Each row of a before or after table is a point. One or more steps were done to the points. Then noise was added and the rows were shuffled. The steps act on how far a point lies along the listed directions, d1 being the first. Name the steps. A step turns or swaps two directions, mirrors them in a line or flattens them onto one, adds a multiple of one to another, or multiplies one. Angles are multiples of 10 degrees, from the lower direction toward the higher: turns from -170 to 170, lines from 10 to 170 but not 90. Use the fewest steps. Two steps may share a direction if one is a turn and the other turns, adds or multiplies; they go together, in the order done. Otherwise the lowest direction goes first.
(in the rows, 128 means zero)

Directions:
(1): [ 99 156]
(2): [100  99]
Before:
[[ 96 142]
 [127 101]
 [ 73 156]
 [137  93]
 [126  93]
 [ 72 114]
 [100 133]
 [132  93]
 [121 106]
 [117 116]
 [ 84 171]
 [109 157]]
After (12 x 2):
[[154 137]
 [107  99]
 [119  68]
 [157 149]
 [133  99]
 [160  80]
 [126  94]
 [162 138]
 [142 122]
 [150 128]
 [159 143]
 [103  71]]
Steps: turn d1 and d2 by 110 degrees

Directions:
(1): [ 98 166 122]
(2): [ 92  97 114]
(3): [142 132  81]
Before (9 x 3):
[[123 135 145]
 [161 110 127]
 [126 142 154]
 [131 112 130]
 [105 121 140]
 [165 107 119]
 [127 133 144]
 [121 131 119]
 [153 140  95]]
After:
[[ 98 121 178]
 [116 136 178]
 [128 133 109]
 [121 104 132]
 [176 146  19]
 [117 143 201]
 [155  94  78]
 [152  97 103]
 [119 132 172]]
Steps: add -0.7 times d1 to d2; multiply d3 by 3

Directions:
(1): [109  83 165 125 153 150]
(2): [ 99 164 161 140 100 155]
(3): [ 70 118 109 121 120  98]
Before:
[[165 115 122 134 131 134]
 [100 127 154 132 134 124]
 [174 152 120 112 120 140]
 [134 176 173 147  87 175]
 [100 120  81 137 131  62]
 [124  66 139 118 152 124]
 [149  94 130 122 159 147]
 [160 107 138 111 170 141]]
After, 8 rows:
[[167 150 116 111 120 136]
 [171 103 137 111 174 140]
 [161  90 128 121 163 149]
 [102 131 159 134 132 128]
 [142  64 139 118 157 127]
 [121 187 184 151  77 183]
 [ 97 112  73 134 134  53]
 [169 111 119 133 133 131]]
Steps: add -0.3 times d1 to d3; multiply d2 by 1.3

Directions:
(1): [107 102 167 146 111 141  71 131 104]
(2): [154 157 165  85 128 151 106 124 168]
(3): [188 114 143 157 129 134 136  82 113]
(4): [132 160 100 110  94  86  95  98 111]
(5): [139 171 169 142 116 109 152 163  94]
(6): [113 103 149  71 133 126 155 104  89]
Before (14 x 9):
[[150  98 158 117 146 167 121 123 165]
 [149 189 126 149 114 106 129 116 130]
 [178 176  74 160 106  65 117 105 127]
 [127 119 106 147  91 104  77 104 101]
 [170 161 140 108 122 119 113 114 130]
 [157 121 133  98 119 153 112  79 156]
 [164 113 112 170 110 116  75  50 129]
 [181 135  87 125 161 126 146  39 143]
 [142 119 121 161 129 151 118 119 154]
 [191 129 174 179 128 142 143 113 103]
 [161 168 154 100 123 148 142 141 147]
 [118 114 158 106 132 109 151 123  57]
 [165 166 121 159 120 105 149 134 101]
 [118 136 160 114 130 151 105 115 136]]
After, 14 rows:
[[133 140 156 186 148 147 147 146 126]
 [102  55 123 187 170 159 129  94 106]
 [134 124  94 163 114 130 108 113 139]
 [120  93  57 184 160 122 177 115 147]
 [123 102 132 200 162 154 162 193 151]
 [123 137 142 172 137 131 141 174 104]
 [171 127 171 151 115 144 125 119 105]
 [149 141 125 123 133 128 136  85 128]
 [122 127  87 124 146 134 184 149 157]
 [165 112 141 153 147 144 154 122 113]
 [154  86 120 149 132 145 142  75 129]
 [164 112 115 131 110 111  95  79 117]
 [106 131 140  84 140 109 166 136  72]
 [134 134 107 184 111  88 145 123  70]]
Steps: turn d1 and d4 by 150 degrees; turn d2 and d3 by 70 degrees

Directions:
(1): [142 114 156 141 135 177 138  68 103 105 145]
(2): [147 114  84 139  82 131 131 131 118  73  96]
(3): [146 114  85 148 155 141  94 128 170 117 175]
(4): [113 146 152 156 143 100  94  94 164 103  86]
(5): [ 86 102  85  93 167 139 140 102 126 133  98]
(6): [154 184  95 120 133 131  92 105  90 153 119]
Before:
[[168  94 107 144 141 177 119 115 128 122 214]
 [ 60  93 136 113 188 136 128 113 161 194 152]
 [115 128 197 107 166 123 134  74 108 155 132]
 [140  95  38 144  92 124 128  89 132  62  76]
 [116 129  90  95 134 149 160 139  67 151 107]
 [ 87  90 106 129 158 117 128 115 153 128 121]
 [104 153 151 101 187 116 106 103 117 194 134]
 [149 142 150 136 122  88 142 143 110 113 102]]
After (8 x 11):
[[168  95 116 137 135 173 129 114 118 121 196]
 [118 136  88  99 141 152 153 136  69 154 115]
 [ 87  83 104 128 155 121 133 118 151 126 117]
 [ 70  88 113 116 157 138 139 116 151 163 130]
 [117 145 125 108 163 117 108 105 117 158 123]
 [126 109  79 131 131 122 134  89 138 104  94]
 [152 142 152 137 131  85 141 143 114 116 108]
 [127 119 175 110 152 128 129  76 110 128 123]]
Steps: multiply d2 by 0.4; multiply d3 by 0.7

Directions:
(1): [122 123 137 162 127 130  74 100  92 157  93 125 143 180]
(2): [105  87 115 104 162  79 111 112 117 162 115 152 132  81]
(3): [ 95 100 153 128  87 143 135 128  86 120 164 115 184 106]
(4): [113  92 131 167 168 147 126 133 125 145 183  96  84 133]
Before:
[[128 136 117  73  94 109 156 145 122  89 110 146 153  87]
 [123  95 119 131 178 108 128 131 139 150 129 144  68  97]
 [164 171 109  99 147 115 139 158 183 105 110 159  93 116]
 [134 122 143 118 131 134 149 136 122 120 150 151 129  96]
 [144 153 129 119  85 159 151 142 124  87 178 131 134 116]
 [147 139  98 107 169 127 161 155 164 137 141 141  83 100]
 [138 145 118 119 164 105 162 141 169 110 143 132  94 106]
 [103 123 140 134 132 115 109  92 104 145 101 126 129 128]
 [ 36  43 150 127 148 127 102 118  65 164 186 124 140 100]
 [133 109 112 112 155 112 133 142 139 116 118 146 130  98]
 [ 56  72 172 147  94 127 127 126  56 151 194 101 203 103]]
After (11 x 14):
[[154 143 137 138 144 135 118 123 127 132 110 156 110 143]
 [145 140 108  92 162 101 145 158 178 115 133 159  92  83]
 [153 142 114 117 133 128 133 144 145 101  98 145 134 132]
 [156 167 136 123  96 160 165 155 153  86 122 134 106 134]
 [113 173 160 154  68 190  93 124  93 108 100 121 153 235]
 [162 168 101 111 150 141 162 158 170 123 127 139  89 125]
 [136 131 100  99 148  82 101 118 122 135  61 157 112 128]
 [138 117 106 147 169 114  84 107 118 157 136 144  82 139]
 [107 140 152 123  96 134 140 107 108 114 119 120 153 119]
 [113 148 162 191 100 140  66 102  74 161  92 110 170 228]
 [150 163 117 124 157 111 155 139 173 107 128 132  91 128]]
Steps: swap d1 and d3; mirror d2 and d4 in the line at 120 degrees

Directions:
(1): [119 135  99  91  98 128 136  83  84 113 151  94 121 123 117 138 103 184
 174 159]
(2): [144 162  90 122 172 106 119 121 113 218 108 145 126 116 106 124  98 121
 144 130]
(3): [106 102  99 186  98 127 101  97  91 138  76 109 134 126 164 110 111 142
  93 105]
(4): [178 158  99 183 131 121 125 139 132  91 109 119 128 162 133 171 126 117
 187 109]
(5): [166  88 161 136 108 147 130 117 169 166 135 121 153 184 111 101  90 164
 142 114]
Before (12 x 20):
[[110 123 110 157  97 120 135 105  90  81 115 104 119 123 142 133 146 144
  153 136]
 [133 112 166  86 136 117 125 143 158 138 166 132 133 134 115 107 135 139
  126 143]
 [122 145 110 120 109 132 158 141 122  57 161 112 127 138 125 175 144 131
  174 146]
 [ 90 125 133  96 151 149 149 136  99 108 134 128 112  61 138 123 167 106
   74 142]
 [112 102 156  84 106 142 147 133 138  50 167 114 118 136 101 154 156 142
  140 162]
 [152 106 181  63 160 134 148 148 181 230 189 161 135 159  61 105 105 142
  155 165]
 [111 140 118 160 128 122 110 159 140  55 129 140 111 132 127 129 140 100
  111 112]
 [ 77  99 156  87 112 159 142 107 119 148 160  94 119 107 122 108 132 175
   82 150]
 [ 96  94 179  96 124 143 121 137 155 132 122 147 122  96 143  97 149 103
   49 124]
 [115 128  98 124 111 113 110 107  76  93 128  90 101 127 158 139 116 158
  152 132]
 [154 119 102 161 133 139 117 107 122 203 118 129 142 168 122 114  67 166
  154 119]
 [133  71 170 166  66 143 120 112 129 110 119  82 150 165 143  86 109 165
  110 118]]
After:
[[157 117 118 169 144 140 117 127 143 203 117 143 145 171 124 114  78 145
  141 110]
 [125 129 117 125  92 138 157 133 126  55 162 104 134 154 126 168 135 148
  175 143]
 [138  76 182 169  84 142 120 133 148 115 119  99 150 164 141  85 121 142
   99 111]
 [131 113 159  98 142 114 120 144 155 149 153 136 132 130 120 104 135 131
  116 136]
 [146 107 174  93 175 128 136 159 181 248 161 173 137 152  74  99 110 117
  127 147]
 [129 116 112 120 103 120 114 107  92  99 138  87 108 147 149 133 105 172
  162 130]
 [119 115 120 150  90 125 140 105 101  81 126 102 123 137 135 130 140 156
  162 137]
 [104 143 112 150 119 122 112 151 127  40 136 131 107 125 129 135 141 109
  118 121]
 [ 90 113 158  88 135 133 119 133 136 141 119 150 115  78 141 106 148  97
   54 132]
 [ 88 100 154  89 123 156 139 108 128 177 156 100 123 113 115 103 121 174
   84 145]
 [116  93 157  95  99 145 142 127 139  61 160 111 123 145 104 146 145 151
  137 155]
 [ 90 131 117  82 145 145 150 117  81 119 137 119 110  60 130 125 150 126
   93 152]]
Steps: turn d1 and d5 by 30 degrees; add -0.3 times d4 to d2; multiply d3 by 0.7

Directions:
(1): [146 118 164 111 135  98  89 147 175 146 112 138 119 175  96 137 193  99
 138 111 121 119 133  76]
(2): [190 130 122 153 119 179 142  91 106 137  93 135 132 155 152 147 138 130
 194 104 159 117  96 118]
Before (11 x 24):
[[133 115 166 113 130 108 123 136 136 149 106 135 134 153 112 130 167 107
  159 104 126 108 117  88]
 [ 96 108 137 123 136 107  99 155 140 132 155 116 133 131 104 115 124 134
   91 134 111 146 152 140]
 [109 138  98 131 118 133 129 133 122 121 156 147 124  78 121 118  91 142
   99 146 122 135 143 149]
 [120 127 145 103 135 105 122 130 156 137 111 142 111 156 122 131 168 121
  118 128 129 128 122 114]
 [162 102 190  78 144  54  67 168 219 161  97 142  97 187  67 161 237  76
  124  99 110 108 156  52]
 [189 134 139 151 112 158 143  92  92 157  77 143 125 157 157 143 142 132
  189 109 142 127 106 124]
 [ 88 136 134  95 135  97 115 172 160 125 159 132 119 111 108 116 141 130
   93 142 133 125 135 140]
 [115 138 163 108 126 106 129 175 142 122 148 123 121 136 109 120 129 123
  108 138  93 126 149 120]
 [184 126  96 173 120 166 139  99  97 134 111 149 121 132 165 123  99 137
  171 112 159 108 100 149]
 [110 133 102 133 116 163 164 115 103 113 136 132 118 107 156 138  99 173
  118 134 136 131 124 181]
 [ 88 139 117 115 131 106 118 141 139 110 148 113 119  89 140 108 130 131
   70 154  96 139 156 159]]
After (11 x 24):
[[ 76 125 134 100 127  99 123 156 158 120 153 134 108 120 108 128 141 151
   75 140 101 131 154 151]
 [145 150 132 139 113 159 164 138  92 118 132 120 130 122 147 128  91 140
  147 135 122 123 123 150]
 [247 122 104 163 110 212 173  56  86 143  59 136 122 149 178 178 135 135
  234  86 188 105  87 136]
 [107 144  97 138 121 139 143 115 111 104 144 112 123  79 165 110 103 147
   96 147 116 135 137 179]
 [153 123 175 115 122  89  98 139 154 166  90 148 116 177 111 139 191 105
  143 116 108 129 142  90]
 [120 148 100 132 124 158 156 130 104 119 143 130 126  93 151 123  99 153
  138 133 162 126 111 171]
 [149 120 144 130 122 138 150 111 104 142  99 127 137 144 137 131 142 114
  180  98 144 109 101 104]
 [106 136 104 125 123 122 120 142 125 123 159 147 128  78 116 116  98 141
   91 148 119 132 152 145]
 [129 116 110 155 128 160 134 116  93 123 138 116 138 118 136 119  91 155
  124 129 137 142 129 166]
 [146 136 120 124 126 149 153  98 119 129 100 144 118 141 147 135 136 142
  148 127 152 125  98 137]
 [129 107 142 125 136  68  77 166 181 144 133 148 110 159 102 109 162 101
  107 121 116 117 145  96]]
Steps: swap d1 and d2
